Each row of a before or after table is a point. One or more steps were done to the points. Then noise was added and the rows were shuffled. The steps act on how far a point lies along the listed directions, d1 being the first. Write out the steps. A step turns or swaps two directions, mirrors them in a line or flattens them onto one, adds a multiple of one to another, or multiplies one. Angles are multiples of 10 degrees, from the lower direction toward the higher: turns from -170 to 170, lines from 10 to 170 but not 90. Use the fewest steps. Two steps may share a direction if one is a turn and the other turns, adds or multiplies; they go together, in the order done. Otherwise the lowest direction goes first.

Directions:
(1): [-0.12 -0.39]
(2): [ 0.39 -0.12]
Before (11 x 2)
[[-0.13 -0.27]
 [ 0.24 -0.17]
 [-0.16 -0.15]
 [-0.06  0.48]
 [ 0.67 -0.40]
 [ 0.01  0.26]
 [ 0.35 -0.32]
 [-0.19 -0.03]
 [-0.18 -0.26]
 [ 0.38  0.41]
 [-0.01 -0.06]]
After (11 x 2)
[[-0.07  0.24]
 [ 0.31 -0.07]
 [ 0.03 -0.05]
 [-0.23  0.45]
 [-0.10 -0.20]
 [-0.10 -0.33]
 [ 0.45 -0.19]
 [-0.03 -0.32]
 [ 0.76 -0.14]
 [-0.16 -0.07]
 [ 0.26  0.51]]
Steps: turn d1 and d2 by 20 degrees

Directions:
(1): [-0.12 -0.32  0.37 -0.51  0.27  0.16 -0.18 -0.15]
(2): [-0.37  0.16 -0.30 -0.47 -0.24  0.10  0.34  0.07]
Before (10 x 8)
[[ 0.48  0.37 -0.37  0.57 -0.14 -0.17  0.04  0.25]
 [-0.10  0.11 -0.64 -0.08 -0.55 -0.01  0.48  0.10]
 [ 0.01 -0.27  0.16 -0.30  0.01  0.18  0.07 -0.05]
 [ 0.53 -0.65  0.74  0.63  0.49 -0.14 -0.66 -0.19]
 [ 0.07  0.04 -0.21 -0.07  0.00  0.00 -0.04  0.00]
 [-0.25  0.17 -0.11  0.00 -0.38  0.14  0.32  0.33]
 [ 0.24  0.05 -0.05  0.41 -0.17 -0.25 -0.07  0.00]
 [ 0.06 -0.20  0.18  0.01  0.06  0.13 -0.21  0.02]
 [-0.01 -0.05  0.13  0.07  0.00 -0.07 -0.01  0.00]
 [-0.22  0.39 -0.50  0.15 -0.55 -0.12  0.49  0.14]]
After (10 x 8)
[[ 0.31 -0.11  0.02  0.37 -0.08  0.00  0.04  0.03]
 [ 0.09 -0.03 -0.10 -0.12  0.08  0.01 -0.10 -0.03]
 [-0.25  0.50 -0.88  0.37 -0.78 -0.19  0.67  0.34]
 [-0.05  0.04  0.02  0.04 -0.09 -0.08  0.09  0.03]
 [-0.09 -0.29  0.51 -0.14  0.10  0.22 -0.12  0.12]
 [-0.20  0.05 -0.15 -0.88  0.01  0.21  0.18  0.09]
 [ 0.09 -0.65  0.37 -0.48  0.21  0.18 -0.20 -0.25]
 [ 0.03  0.05 -0.17  0.21 -0.21  0.06  0.00  0.14]
 [-0.23  0.01 -0.12 -0.40 -0.25 -0.04  0.16 -0.03]
 [-0.19 -0.43  0.54 -0.59  0.24  0.14 -0.15 -0.25]]
Steps: turn d1 and d2 by -140 degrees

Directions:
(1): [ 0.05  0.37 -0.01 -0.28 -0.10  0.31 -0.54 -0.17  0.30 -0.46  0.00  0.18]
(2): [-0.17 -0.05 -0.16 -0.23 -0.12 -0.01 -0.44 -0.01 -0.32  0.46  0.58  0.13]
Before (11 x 12)
[[-0.04 -0.01 -0.03 -0.10 -0.09  0.11  0.26  0.28  0.10  0.04  0.04 -0.06]
 [-0.10 -0.06  0.10  0.05  0.08 -0.02  0.13  0.07 -0.18 -0.09  0.04 -0.02]
 [ 0.09  0.31 -0.09 -0.35 -0.18  0.31 -0.63 -0.32  0.20 -0.33 -0.01  0.21]
 [-0.01 -0.09  0.18 -0.16 -0.18 -0.20  0.18  0.07 -0.26  0.29  0.12  0.11]
 [ 0.17  0.16  0.05 -0.25 -0.01  0.12 -0.47 -0.16  0.02 -0.09  0.37  0.13]
 [ 0.22  0.01  0.09 -0.03  0.22  0.18 -0.01 -0.17  0.21 -0.34 -0.23 -0.03]
 [-0.18 -0.19 -0.26 -0.42 -0.24 -0.22 -0.37  0.14 -0.47  0.76  0.58  0.15]
 [ 0.09 -0.14  0.02  0.27  0.21 -0.20  0.27  0.12  0.05 -0.19 -0.34 -0.12]
 [ 0.08  0.16 -0.03 -0.02 -0.03  0.00 -0.07 -0.29  0.21 -0.26 -0.26 -0.09]
 [-0.08  0.18  0.03  0.02 -0.24 -0.02 -0.08  0.13  0.08  0.00  0.07  0.10]
 [ 0.19  0.91  0.02 -0.58 -0.26  0.71 -1.20 -0.31  0.72 -1.28 -0.15  0.34]]
After (11 x 12)
[[-0.41 -0.32 -0.36 -0.35 -0.26 -0.21 -0.73  0.18 -1.02  1.24  1.35  0.18]
 [-0.02  0.07 -0.04 -0.15 -0.10  0.18  0.16  0.23  0.16 -0.10  0.02 -0.02]
 [ 0.09 -0.37  0.06  0.24  0.04 -0.41  0.91  0.31 -0.08  0.20 -0.54 -0.24]
 [ 0.12 -0.25  0.03  0.06  0.09 -0.22  0.14  0.03 -0.32  0.38  0.35 -0.07]
 [ 0.09  0.04  0.30 -0.06 -0.12 -0.15  0.37  0.06  0.03 -0.13 -0.28  0.04]
 [-0.08  0.06  0.12 -0.02  0.08  0.07  0.03  0.03 -0.08 -0.24 -0.01  0.02]
 [-0.06  0.08 -0.15 -0.15 -0.09 -0.06 -0.30 -0.27 -0.08  0.17  0.18 -0.03]
 [ 0.07  0.18 -0.08 -0.11  0.06  0.08 -0.42 -0.05  0.17 -0.39 -0.07  0.09]
 [ 0.09 -0.03 -0.07 -0.22  0.15  0.15 -0.39 -0.18 -0.07  0.06  0.26  0.10]
 [-0.09  0.07  0.02  0.08 -0.23 -0.11  0.06  0.18 -0.02  0.15  0.09  0.07]
 [-0.10 -0.29 -0.19 -0.09 -0.11 -0.19 -0.14 -0.06 -0.50  0.68  0.41  0.03]]
Steps: turn d1 and d2 by 110 degrees

Directions:
(1): [ 0.28  0.29 -0.47 -0.25  0.19 -0.04  0.14 -0.36  0.35  0.14  0.32  0.26
  0.22 -0.32 -0.33 -0.31  0.13 -0.28 -0.57  0.35  0.02  0.02  0.03 -0.36]
(2): [ 0.07  0.00 -0.25 -0.31 -0.19  0.08  0.12 -0.17 -0.30  0.23  0.39 -0.26
  0.40 -0.22  0.20  0.48  0.06 -0.47  0.51  0.02  0.10 -0.14  0.59  0.15]
Before (9 x 24)
[[-0.02 -0.08  0.08  0.14  0.05 -0.18 -0.06  0.03 -0.06 -0.08 -0.13 -0.02
  -0.17  0.00  0.12  0.26 -0.04  0.00  0.27 -0.05  0.18 -0.13 -0.03  0.05]
 [ 0.40  0.29 -0.80 -0.69 -0.22  0.05  0.25 -0.77 -0.05  0.44  0.74 -0.13
   0.76 -0.46  0.09  0.25  0.24 -0.91  0.21  0.49  0.01 -0.25  0.80 -0.13]
 [ 0.22  0.07 -0.70 -0.23 -0.29  0.05 -0.01 -0.04 -0.24  0.42  0.42 -0.29
   0.37 -0.19  0.30  0.52 -0.09 -0.60  0.67  0.15  0.09 -0.20  0.67  0.25]
 [ 0.05 -0.08 -0.15 -0.21 -0.01  0.22 -0.07 -0.14 -0.07  0.04  0.26  0.10
   0.43 -0.26 -0.07  0.10  0.13 -0.28  0.02  0.16  0.20 -0.10  0.36 -0.20]
 [ 0.29  0.28 -0.55 -0.27 -0.06 -0.03  0.13 -0.18  0.10  0.13  0.46  0.29
   0.14 -0.35 -0.26 -0.04  0.26 -0.39 -0.30  0.26  0.05 -0.04  0.36 -0.21]
 [-0.12 -0.25  0.45  0.15  0.00  0.01 -0.14  0.14 -0.07 -0.29 -0.31 -0.06
  -0.33  0.37  0.04 -0.01 -0.13  0.38  0.16 -0.22 -0.05 -0.01 -0.47  0.06]
 [ 0.22  0.08 -0.28  0.09  0.16 -0.04  0.20 -0.05  0.29  0.06  0.09  0.20
   0.02 -0.03 -0.41 -0.53  0.17 -0.17 -0.62  0.43 -0.12  0.11 -0.13 -0.20]
 [ 0.28  0.07 -0.30 -0.27  0.32  0.00  0.16 -0.36  0.20  0.09  0.40  0.11
   0.32 -0.06 -0.26 -0.15  0.10 -0.21 -0.46  0.35 -0.05 -0.04  0.11 -0.36]
 [ 0.02 -0.16  0.26  0.07 -0.25 -0.02  0.06  0.29 -0.53 -0.03  0.01 -0.27
   0.07 -0.04  0.44  0.42 -0.14  0.00  0.88 -0.41  0.10 -0.09  0.21  0.35]]
After (9 x 24)
[[ 0.01  0.06  0.14  0.27  0.02 -0.10 -0.11  0.28  0.23 -0.25 -0.23  0.41
  -0.52  0.11 -0.26 -0.44  0.10  0.42 -0.49  0.02 -0.14  0.09 -0.39 -0.19]
 [-0.12 -0.22  0.37  0.23  0.05  0.16 -0.27  0.19  0.02 -0.27 -0.28  0.20
  -0.10  0.10 -0.06 -0.17  0.01  0.33 -0.12 -0.03  0.06  0.06 -0.18 -0.16]
 [ 0.17  0.10 -0.26  0.14  0.14 -0.03  0.21 -0.01  0.34  0.05  0.05  0.23
   0.00 -0.01 -0.42 -0.56  0.16 -0.12 -0.63  0.40 -0.17  0.14 -0.22 -0.18]
 [-0.15 -0.23  0.22  0.62 -0.15 -0.05 -0.36  0.64 -0.07 -0.18 -0.61 -0.03
  -0.55  0.51  0.31 -0.07 -0.32  0.54  0.35 -0.25 -0.12  0.01 -0.39  0.34]
 [-0.23 -0.22  0.68  0.62 -0.03 -0.13 -0.29  0.31  0.17 -0.42 -0.92  0.15
  -0.77  0.65  0.11 -0.62 -0.13  0.90 -0.30 -0.19 -0.32  0.13 -0.90 -0.01]
 [ 0.14 -0.04  0.14  0.09  0.39 -0.05 -0.03 -0.02  0.30 -0.16 -0.10  0.21
  -0.14  0.28 -0.24 -0.43 -0.01  0.33 -0.62  0.16 -0.14  0.03 -0.37 -0.34]
 [ 0.15 -0.04 -0.17 -0.41 -0.08  0.10  0.10 -0.31 -0.18  0.06  0.35 -0.15
   0.31 -0.11  0.04  0.35  0.03 -0.39  0.38  0.06  0.10 -0.14  0.21 -0.05]
 [-0.01 -0.17  0.35  0.18 -0.24 -0.02  0.07  0.35 -0.55 -0.04  0.00 -0.22
  -0.04  0.03  0.44  0.38 -0.14  0.05  0.88 -0.43  0.13 -0.07  0.11  0.36]
 [ 0.03 -0.07 -0.01  0.00  0.05 -0.15 -0.03 -0.06 -0.07  0.01 -0.04 -0.04
  -0.07 -0.05  0.10  0.29 -0.04 -0.07  0.33 -0.01  0.25 -0.13  0.10  0.04]]
Steps: mirror d1 and d2 in the line at 150 degrees

Directions:
(1): [-0.13 -0.03  0.36 -0.63 -0.26 -0.24  0.16 -0.29 -0.12  0.24 -0.41  0.42
 -0.25 -0.08  0.03 -0.34  0.20 -0.51  0.03  0.14 -0.47 -0.67 -0.27  0.11
  0.02  0.09 -0.11 -0.35 -0.19 -0.18 -0.35  0.02 -0.14 -0.20 -0.03  0.42
 -0.40 -0.46  0.40  0.13 -0.18  0.07 -0.17  0.28 -0.21 -0.49 -0.14 -0.12
 -0.10  0.25  0.49  0.05  0.29  0.20 -0.21 -0.36  0.49  0.39  0.01  0.13
  0.21  0.20 -0.07 -0.36]
(2): [ 0.22  0.17  0.42  0.61  0.29 -0.20  0.19 -0.56 -0.08 -0.22  0.00  0.50
  0.21 -0.12  0.14  0.02 -0.16  0.19 -0.13 -0.34 -0.11  0.37 -0.22 -0.03
  0.07 -0.15  0.00  0.25 -0.18 -0.25  0.08 -0.08 -0.01 -0.59 -0.23 -0.28
 -0.39 -0.01 -0.08 -0.38 -0.41  0.14  0.31 -0.25 -0.15 -0.35  0.03  0.60
 -0.33  0.03 -0.41 -0.26 -0.18  0.75  0.00 -0.11  0.14  0.57  0.02  0.14
 -0.12 -0.11 -0.43  0.21]
Before (12 x 64)
[[ 0.16  0.06  0.00  0.58  0.08 -0.04 -0.03 -0.15 -0.01 -0.11  0.09 -0.02
   0.17  0.00  0.01  0.15 -0.10  0.27  0.09 -0.10  0.07  0.41  0.03 -0.04
   0.02 -0.01  0.02  0.22  0.08 -0.10  0.29 -0.09 -0.01 -0.08 -0.06 -0.25
   0.09  0.08 -0.10 -0.12 -0.02  0.08  0.21 -0.24 -0.04  0.13  0.10  0.26
  -0.18  0.06 -0.30 -0.19 -0.17  0.01  0.19  0.14 -0.15  0.08  0.05 -0.10
  -0.13 -0.05 -0.14  0.26]
 [-0.22 -0.21 -0.29 -0.53 -0.14  0.29 -0.15  0.67  0.16  0.23  0.03 -0.42
  -0.21  0.07 -0.09  0.01  0.11 -0.10  0.16  0.27  0.18 -0.32  0.23  0.09
   0.01  0.17  0.17 -0.30  0.16  0.14 -0.03  0.14  0.06  0.48  0.28  0.21
   0.23  0.10  0.08  0.24  0.22 -0.02 -0.25  0.09  0.25  0.34 -0.10 -0.45
   0.27 -0.02  0.41  0.18  0.20 -0.62 -0.07  0.13 -0.19 -0.49  0.04 -0.13
   0.08  0.17  0.27 -0.15]
 [ 0.30  0.12  0.14  0.72  0.41 -0.02  0.08 -0.31 -0.03 -0.16  0.23  0.07
   0.31  0.00  0.13  0.20 -0.18  0.30 -0.05 -0.38  0.23  0.56 -0.05 -0.01
   0.06 -0.21  0.04  0.14  0.01 -0.10  0.23 -0.03  0.08 -0.38 -0.25 -0.39
  -0.11  0.19 -0.21 -0.24 -0.18  0.18  0.37 -0.35  0.01 -0.01  0.02  0.44
  -0.18 -0.18 -0.51 -0.14 -0.20  0.47  0.16  0.09 -0.17  0.26 -0.13 -0.01
  -0.22 -0.32 -0.28  0.23]
 [-0.11 -0.13 -0.03 -0.38 -0.21  0.09 -0.03  0.19  0.11  0.13 -0.17 -0.10
  -0.26 -0.03 -0.05 -0.07  0.17 -0.28  0.06  0.15 -0.06 -0.43 -0.09 -0.07
  -0.02  0.07 -0.01 -0.01  0.04 -0.08 -0.24  0.16  0.02  0.15  0.04  0.17
   0.00 -0.16  0.17  0.17  0.18 -0.05 -0.23  0.19 -0.01 -0.14  0.00 -0.27
   0.07  0.07  0.22  0.14  0.27 -0.14 -0.07 -0.04  0.09 -0.09  0.05  0.03
   0.05  0.05  0.19 -0.26]
 [ 0.00 -0.05  0.00 -0.23 -0.02  0.06 -0.14  0.01 -0.04  0.05  0.13  0.07
  -0.06  0.08  0.05 -0.02 -0.02 -0.06  0.01  0.06  0.01  0.00  0.05  0.16
   0.04  0.15  0.03  0.01  0.18  0.04  0.08  0.08  0.02  0.05  0.12 -0.05
   0.10  0.01 -0.07  0.01  0.06  0.07  0.03  0.09 -0.07  0.06  0.02 -0.08
   0.14 -0.12  0.01 -0.01  0.01 -0.17  0.09  0.07 -0.01 -0.12 -0.04 -0.08
   0.01 -0.04  0.02 -0.02]
 [ 0.06  0.11  0.26  0.47  0.27 -0.12  0.02 -0.33 -0.03 -0.10  0.04  0.33
   0.30  0.03  0.16  0.00  0.04  0.15 -0.14 -0.12  0.16  0.26 -0.10  0.00
   0.11 -0.15 -0.05  0.14  0.02 -0.11  0.09 -0.17  0.09 -0.28 -0.16 -0.17
  -0.27  0.07 -0.24 -0.23 -0.27  0.04  0.19 -0.29 -0.14 -0.16  0.05  0.41
  -0.17 -0.03 -0.27 -0.17 -0.18  0.46 -0.04  0.01 -0.07  0.18 -0.09  0.04
  -0.10 -0.01 -0.27  0.37]
 [-0.11 -0.09 -0.29 -0.06  0.07  0.16 -0.12  0.43  0.06  0.02  0.21 -0.39
   0.16  0.07  0.00  0.17  0.03  0.13  0.06  0.10  0.14 -0.01  0.27  0.03
  -0.14  0.08  0.07 -0.02  0.12  0.34  0.09  0.12 -0.02  0.42  0.10 -0.20
   0.45  0.26 -0.10  0.15  0.38 -0.12 -0.09  0.11  0.12  0.36  0.09 -0.26
   0.27 -0.13  0.04  0.11 -0.17 -0.49  0.09  0.22 -0.30 -0.45  0.02 -0.18
   0.04 -0.01  0.24  0.10]
 [-0.05  0.12 -0.16  0.14 -0.09  0.10  0.16  0.07  0.00 -0.10  0.06 -0.12
   0.00 -0.05 -0.08  0.03 -0.15  0.21 -0.12 -0.03  0.11  0.03  0.06  0.03
   0.03 -0.05  0.00  0.06  0.05  0.11  0.07 -0.03  0.12  0.28 -0.03 -0.15
   0.02  0.16 -0.09 -0.03  0.04 -0.03  0.00  0.03  0.14  0.04 -0.04  0.05
   0.03 -0.08 -0.08 -0.08 -0.17 -0.13  0.06  0.07 -0.11  0.00 -0.07 -0.10
   0.03  0.00  0.02 -0.05]
 [-0.03  0.04 -0.44  0.43  0.16  0.16 -0.18  0.41  0.16 -0.17  0.24 -0.50
   0.21  0.06 -0.05  0.14 -0.21  0.34 -0.03  0.03  0.44  0.47  0.21 -0.01
  -0.02  0.04  0.05  0.34  0.11  0.32  0.28  0.02  0.09  0.22  0.15 -0.18
   0.38  0.34 -0.41 -0.09  0.28 -0.07  0.12 -0.17  0.22  0.47  0.08 -0.01
   0.22 -0.20 -0.35 -0.07 -0.05 -0.22  0.26  0.28 -0.34 -0.41  0.02 -0.22
  -0.22 -0.15  0.05  0.18]
 [ 0.14 -0.07 -0.48  0.37  0.20  0.25 -0.27  0.56  0.25 -0.16  0.44 -0.76
   0.14  0.04 -0.19  0.40 -0.13  0.64  0.01 -0.09  0.52  0.65  0.40 -0.12
   0.02 -0.04  0.24  0.33  0.30  0.43  0.31  0.10  0.15  0.50  0.09 -0.32
   0.48  0.54 -0.40 -0.09  0.32 -0.20  0.02 -0.10  0.31  0.69  0.20 -0.14
   0.36 -0.18 -0.38  0.03 -0.27 -0.58  0.19  0.35 -0.67 -0.67 -0.08 -0.31
  -0.22 -0.11  0.21  0.30]
 [-0.09 -0.02 -0.05 -0.25 -0.11  0.02 -0.16  0.14  0.02  0.28  0.00 -0.09
  -0.04  0.13  0.06 -0.02 -0.03 -0.18  0.05  0.11  0.12 -0.12  0.03  0.05
  -0.05  0.09 -0.04 -0.02  0.10  0.09 -0.02  0.11 -0.07  0.14  0.07  0.17
   0.14  0.06  0.07  0.12  0.18 -0.02 -0.15  0.10 -0.06 -0.01 -0.03 -0.14
   0.18 -0.02  0.20  0.02  0.15 -0.26 -0.06 -0.19  0.07 -0.09 -0.03 -0.02
   0.07  0.05  0.10 -0.01]
 [-0.01 -0.12 -0.31 -0.05  0.12  0.12 -0.20  0.42  0.09 -0.04  0.20 -0.35
   0.03 -0.03 -0.17  0.16  0.07  0.16  0.07  0.08  0.18  0.07  0.16 -0.19
  -0.06  0.09  0.03  0.15  0.03  0.18  0.22  0.16  0.08  0.33  0.04  0.02
   0.47  0.20 -0.05  0.14  0.21 -0.02 -0.04 -0.05  0.22  0.37 -0.01 -0.19
   0.13 -0.17 -0.02  0.16  0.01 -0.54  0.11  0.15 -0.19 -0.54 -0.03 -0.05
  -0.06 -0.01  0.24  0.16]]
After (12 x 64)
[[ 0.00  0.14 -0.27  0.36 -0.01  0.17  0.11  0.13  0.03 -0.19  0.17 -0.24
   0.09 -0.01 -0.08  0.12 -0.23  0.37 -0.14 -0.11  0.25  0.26  0.15  0.00
   0.02 -0.10  0.04  0.20  0.10  0.16  0.18 -0.04  0.16  0.31 -0.02 -0.29
   0.12  0.30 -0.23 -0.11  0.09 -0.03  0.06 -0.07  0.19  0.18  0.00  0.10
   0.04 -0.14 -0.24 -0.11 -0.26 -0.17  0.12  0.19 -0.26 -0.09 -0.09 -0.14
  -0.04 -0.08  0.02  0.06]
 [-0.03 -0.07  0.06  0.01  0.13  0.13  0.02  0.22  0.10  0.03  0.06 -0.02
  -0.02 -0.03  0.01  0.04 -0.02  0.10  0.04 -0.02  0.13  0.03  0.06  0.06
   0.06  0.03  0.17 -0.06  0.03 -0.03  0.06  0.09  0.05  0.00  0.08 -0.06
  -0.08  0.13 -0.01 -0.09 -0.12  0.09  0.02 -0.15  0.15  0.07 -0.07  0.06
   0.01  0.00  0.02 -0.05  0.02 -0.02 -0.05  0.05 -0.11 -0.04  0.06 -0.02
  -0.04  0.06 -0.10  0.04]
 [ 0.17 -0.03 -0.35  0.64  0.40  0.19 -0.22  0.34  0.13 -0.31  0.46 -0.40
   0.30 -0.03 -0.12  0.38 -0.13  0.56 -0.01 -0.18  0.42  0.67  0.24 -0.27
  -0.02 -0.03  0.12  0.47  0.08  0.18  0.49  0.11  0.17  0.16 -0.05 -0.38
   0.54  0.49 -0.34 -0.12  0.14  0.01  0.22 -0.35  0.29  0.55  0.10  0.15
   0.04 -0.30 -0.51  0.00 -0.27 -0.33  0.24  0.33 -0.43 -0.53 -0.03 -0.07
  -0.24 -0.18  0.10  0.50]
 [ 0.22  0.01 -0.41  0.74  0.39  0.29 -0.15  0.29  0.12 -0.18  0.51 -0.56
   0.33  0.13  0.03  0.41 -0.22  0.51  0.02 -0.25  0.64  0.76  0.30 -0.06
  -0.01 -0.17  0.12  0.20  0.27  0.20  0.42  0.03  0.20  0.17 -0.07 -0.49
   0.44  0.52 -0.43 -0.06  0.23  0.02  0.25 -0.38  0.26  0.57  0.09  0.10
   0.11 -0.39 -0.56  0.01 -0.26 -0.21  0.29  0.41 -0.60 -0.40 -0.16 -0.20
  -0.28 -0.38  0.09  0.34]
 [-0.05  0.01 -0.08  0.24  0.16  0.04 -0.14  0.07  0.06 -0.02  0.13 -0.06
   0.22  0.13  0.09  0.06  0.10  0.15 -0.05  0.06  0.33  0.20  0.10 -0.01
   0.06 -0.05 -0.01  0.09  0.17  0.08  0.11 -0.12  0.14  0.12 -0.04 -0.09
   0.05  0.18 -0.29 -0.03  0.04 -0.06  0.04 -0.21  0.00  0.16  0.08  0.05
   0.05 -0.09 -0.13 -0.02 -0.13 -0.07  0.01  0.16 -0.26 -0.25 -0.12 -0.07
  -0.08  0.02  0.01  0.34]
 [ 0.17  0.12 -0.81  1.29  0.52  0.41 -0.37  0.63  0.28 -0.52  0.74 -0.89
   0.57  0.10 -0.05  0.55 -0.49  1.00 -0.11 -0.20  0.98  1.35  0.49 -0.14
  -0.02 -0.10  0.17  0.81  0.31  0.50  0.73 -0.03  0.26  0.35  0.14 -0.73
   0.78  0.89 -0.88 -0.33  0.43 -0.14  0.38 -0.56  0.44  1.00  0.27  0.23
   0.29 -0.48 -0.99 -0.18 -0.40 -0.31  0.50  0.69 -0.90 -0.77  0.02 -0.34
  -0.49 -0.42  0.06  0.65]
 [ 0.08  0.01 -0.33  0.66  0.40  0.21 -0.13  0.32  0.10 -0.24  0.47 -0.41
   0.44  0.07  0.05  0.40 -0.18  0.57 -0.03 -0.17  0.39  0.61  0.33 -0.05
  -0.10 -0.04  0.13  0.34  0.17  0.34  0.35  0.08  0.05  0.22 -0.01 -0.61
   0.50  0.55 -0.41 -0.11  0.30 -0.10  0.19 -0.19  0.17  0.49  0.21  0.13
   0.18 -0.27 -0.48 -0.07 -0.45 -0.22  0.22  0.38 -0.55 -0.41  0.03 -0.19
  -0.16 -0.20  0.06  0.43]
 [ 0.16  0.02 -0.34  0.76  0.12  0.14 -0.18  0.20  0.09 -0.17  0.33 -0.43
   0.24  0.08 -0.05  0.34 -0.17  0.51  0.11 -0.07  0.39  0.68  0.24 -0.10
   0.00  0.00  0.08  0.34  0.26  0.10  0.47 -0.08  0.07  0.23  0.02 -0.38
   0.44  0.35 -0.29 -0.07  0.22 -0.01  0.20 -0.32  0.13  0.52  0.17  0.12
  -0.01 -0.09 -0.46 -0.13 -0.28 -0.34  0.30  0.37 -0.50 -0.34  0.04 -0.22
  -0.22 -0.12  0.06  0.40]
 [-0.09 -0.10  0.32 -0.44 -0.23 -0.09  0.12 -0.15  0.02  0.16 -0.37  0.28
  -0.31 -0.12  0.02 -0.22  0.21 -0.46  0.03  0.08 -0.33 -0.61 -0.29 -0.02
   0.01  0.05 -0.06 -0.09 -0.13 -0.26 -0.38  0.13 -0.05 -0.17 -0.04  0.25
  -0.33 -0.37  0.33  0.11 -0.07  0.03 -0.20  0.23 -0.16 -0.51 -0.06 -0.09
  -0.12  0.20  0.30  0.07  0.35  0.24 -0.17 -0.26  0.38  0.30  0.07  0.15
   0.10  0.11 -0.01 -0.35]
 [ 0.03 -0.01  0.03 -0.12  0.03  0.03 -0.11 -0.07 -0.06  0.00  0.14  0.12
  -0.02  0.07  0.06  0.01 -0.05 -0.01  0.03  0.01  0.03  0.07  0.05  0.14
   0.05  0.12  0.02  0.08  0.18 -0.01  0.11  0.06  0.02 -0.04  0.08 -0.09
   0.08  0.03 -0.10 -0.06  0.00  0.08  0.09  0.04 -0.07  0.02  0.04  0.01
   0.10 -0.13 -0.06 -0.05 -0.03 -0.08  0.09  0.07 -0.02 -0.05 -0.04 -0.06
  -0.01 -0.07 -0.03  0.03]
 [ 0.45  0.06 -0.92  1.69  0.76  0.55 -0.48  0.81  0.42 -0.68  1.12 -1.25
   0.64  0.16 -0.17  0.97 -0.52  1.57 -0.09 -0.46  1.27  1.94  0.77 -0.31
   0.03 -0.27  0.44  1.02  0.56  0.64  0.93  0.05  0.35  0.59  0.01 -1.12
   0.98  1.30 -1.09 -0.48  0.44 -0.26  0.43 -0.66  0.59  1.37  0.44  0.32
   0.38 -0.56 -1.37 -0.15 -0.81 -0.60  0.52  0.92 -1.41 -1.10 -0.09 -0.46
  -0.63 -0.48  0.14  0.98]
 [-0.05  0.03  0.13 -0.16 -0.08 -0.06 -0.08 -0.07 -0.01  0.25 -0.06  0.14
  -0.01  0.08  0.10 -0.06 -0.03 -0.20  0.00  0.04  0.02 -0.11 -0.08  0.06
  -0.04  0.04 -0.04  0.00  0.01 -0.01 -0.02  0.09 -0.08 -0.06 -0.01  0.15
  -0.03 -0.01  0.09  0.03  0.02  0.03 -0.06  0.05 -0.12 -0.18 -0.03 -0.01
   0.07  0.03  0.15 -0.05  0.14  0.00 -0.07 -0.27  0.19  0.15 -0.03  0.03
   0.06  0.04 -0.06  0.00]]
Steps: multiply d1 by 2.5; multiply d2 by 0
